Every row gives one point. The last column is the point's height on a tilted bowl or saddle (a function of degree 2), plus a little noise. Along how many of its main directions does it bend up, bend down or stay straight?

Points (18 x 4):
[[-27  23 -35  -3]
 [-42  23  16 -42]
 [ 18 -46  19  41]
 [ 53  33  -6 -28]
 [ -4  20   3 -21]
 [-50 -27  -6  26]
 [ 17 -27 -23  12]
 [-21  30  13 -37]
 [-52  11  25 -42]
 [ -3 -22  -7  14]
 [-25  45 -11 -35]
 [  4 -17 -66  40]
 [-14  14  36 -23]
 [ 29   2  39  -5]
 [-68  27 -69  25]
 [-30 -50  11  59]
 [-26  -3 -55  31]
 [-11  10 -21  -4]]
Directions: 2 up, 1 down, 0 straight

Points, 23 rows:
[[ -1   3   6  16   9]
 [ 20 -15  -2  57  38]
 [ 32  40   4  21  41]
 [-18 -69 -10  48  34]
 [-21   8  32  25  -8]
 [-11 -16 -15  56  37]
 [ 17 -25   9  27  23]
 [ -9 -66  33  30  24]
 [-17  35 -55  -8  31]
 [ 59  -8 -31   9  76]
 [  6 -34 -13  58  38]
 [-24  -1 -39  23  25]
 [  0  19 -23 -92  -2]
 [ 45   8  18 -29  50]
 [-17  -8 -13  46  27]
 [ 18 -32 -65 -42  -9]
 [-35 -40 -29   0  -8]
 [ 20   5  10  38  25]
 [ 23  26   5 -29  33]
 [ 25 -21   6 -12  22]
 [-33  -1  18 -43 -23]
 [-18  14  46  38 -15]
 [-25  53 -10 -25   0]]
Directions: 2 up, 1 down, 1 straight

Points:
[[ -6  12  31  -8  15]
 [ 23  25   1 -10  23]
 [-70   1  32  -8  23]
 [-39  11  -3 -28  21]
 [ 17 -18 -10 -59   2]
 [  8 -49  10  42  13]
 [ 40 -27 -30   2  55]
 [ 14  -8  -5 -50   3]
 [-16  23 -11   0  24]
 [ -8 -11  -8  70 -71]
 [ 49   7 -65  31   1]
 [-26 -28  -4  18   8]
 [ -3   0  13   8  14]
 [ -9 -20 -13  39 -11]
 [  5  69  30   5  82]
 [ 55 -17 -18  -6  48]
 [ 30  18  -8 -31  13]
 [ 73  21  -8  51  -7]
 [ 12 -24 -50 -39   7]
 [-30  45   4  32  34]
 [ 75  22  13   1   3]
 [ 10 -22  30 -67 -22]
 [-40 -23  26 -33  18]]
Directions: 1 up, 2 down, 1 straight

Points (40 x 7):
[[ -12  -30  -50   20   70   -7   22]
 [  74  -38  -11   19  -13  -47  -12]
 [ -15  -15  -13   39  -18  -48   18]
 [  51   23  -10  -17  -26   30   -8]
 [ -21  -37   -8    0   21   14    6]
 [   5  -17    7   -1  -21  -31    0]
 [   1    1  -25    1   10    4   13]
 [  50  -20    5  -50  -29    7   -7]
 [ -53   17   21   -9  -34   45   46]
 [ -11  -10    8  -58  -25   -3   29]
 [  -8   15  -40  -42   20  -13   36]
 [   6   -1    1  -26   51   12   11]
 [  15  -13   24   -1   -9   36    0]
 [  19   18   38   53  -12    4   -9]
 [  39  -19  -20   -5   -3    5   -4]
 [ -50   11  -36  -26  -65   11   92]
 [  21   12  -12   -4   47  -90   11]
 [  45  -33   42   17  -19   11  -12]
 [ -21   19   57   21   25    9  -35]
 [  29   47   18   48   15   24    9]
 [ -50  -20    2  -33   19   -2   29]
 [ -28  -32   71   42    6   -9  -44]
 [  -3  -33  -22  -14   42  -22    6]
 [  22   19  -30   -3  -11   -3    7]
 [ -71   14   35   -9   63   51   17]
 [ -28    8  -19    9  -31   16   37]
 [  37   15   13   -3   -1   -7  -20]
 [  11  -28   20  -44   -4    2    4]
 [  -5  -55   15  -10   35  -18  -13]
 [  -9   -7  -63   38    1   -2   32]
 [  36   20    3   24   39   58   32]
 [  59  -44   39    2   42   -4  -15]
 [  50   46  -27  -36  -51   21  -13]
 [   8  -56  -44  -27   -8   18   16]
 [  13   25  -16   -2   11  -32    2]
 [ -39    8   24   -6  -31  -47   22]
 [  26  -21   14  -54  -15   -3    1]
 [ -42   48 -100  -22  -38   23  116]
 [ -18  -82   10    6  -56   11   29]
 [  32  -36  -32    0   19   -4   -2]]
Directions: 4 up, 2 down, 0 straight
